Each row of a before or after table is a point. The points were changed in one or more steps. Then noise was added and the rows were shuffled. The steps act on columns, c1 being the first. Name the steps. A step turns or swaps two columns, mirrors them in a line or flattens them onto one, adds a multiple of one to another, or multiplies or shifts one. Angles are multiples of 10 degrees, from the lower column toward the higher: turns from -170 to 170, lines from 10 to 170 but not 90. Use the fewest steps. Two steps may share a column if one is a turn and the other turns, adds or multiplies; they go together, in the order done. Otherwise the lowest column goes first.
(in the rows, 128 means zero)

Before, 14 rows:
153 143 90

233 193 195

116 82 116

210 64 145

101 141 105

170 151 167

141 147 91

120 133 103

111 178 86

173 58 179

130 189 113

176 165 175

117 152 130

113 83 184
After:
129 182 89

113 81 139

141 129 85

97 134 104

206 70 170

169 83 202

169 156 161

117 129 103

232 212 173

110 161 70

114 102 197

111 150 123

176 181 156

151 129 85
Steps: turn c2 and c3 by -20 degrees

Before (13 x 6):
152 118 136 125 100 103

120 132 142 134 133 103

120 120 129 110 138 127

127 135 137 140 139 121

158 119 110 147 147 131

123 111 136 143 100 129

168 134 60 151 117 7

131 117 144 125 147 140

117 114 131 117 138 111

116 124 121 154 144 139

118 143 143 151 112 123

162 136 141 113 140 126

132 138 109 94 122 140
After, 13 rows:
177 135 60 134 116 57

174 138 143 130 139 176

108 119 128 125 138 177

136 117 134 83 101 152

114 117 142 153 146 191

110 123 122 178 144 189

98 111 136 102 99 179

96 114 132 133 138 163

139 136 137 156 139 171

145 119 111 176 148 182

147 137 110 84 121 191

127 131 142 142 134 153

140 144 143 126 111 173
Steps: add 1.5 times c2 to c1; add 1.5 times c5 to c4; shift c6 by 50

Before:
154 126 150 164 184 125 207 117 182

93 113 138 78 87 163 177 144 153

127 111 157 190 98 142 213 131 155

194 141 100 97 146 93 129 156 161

98 66 119 156 102 172 203 111 186

180 105 176 151 127 157 189 71 153

133 162 111 70 139 105 134 142 104

124 78 154 135 109 114 148 156 144

99 85 163 150 129 111 175 95 187

172 128 138 66 158 143 133 164 123

152 159 111 99 121 141 97 136 135

142 167 135 95 147 128 99 165 141

158 136 93 110 188 111 89 156 93

122 104 96 130 123 74 145 134 120
After, 14 rows:
134 161 110 44 150 173 131 118 104

126 111 158 197 69 72 210 172 156

176 103 174 197 126 114 190 125 202

156 132 91 81 253 139 90 109 73

103 68 114 231 76 113 206 175 197

153 155 108 130 118 158 96 131 120

125 105 95 25 120 112 144 132 119

155 127 152 146 240 90 210 183 187

192 141 99 40 164 145 132 175 131

142 169 138 105 165 157 95 158 106

98 87 163 111 132 102 168 164 202

125 78 149 103 90 118 154 162 120

93 115 135 165 45 188 180 168 139

173 131 139 112 187 194 139 149 100
Steps: turn c4 and c6 by -70 degrees; multiply c4 by 2; multiply c5 by 2; add 0.3 times c7 to c9; turn c8 and c9 by -50 degrees
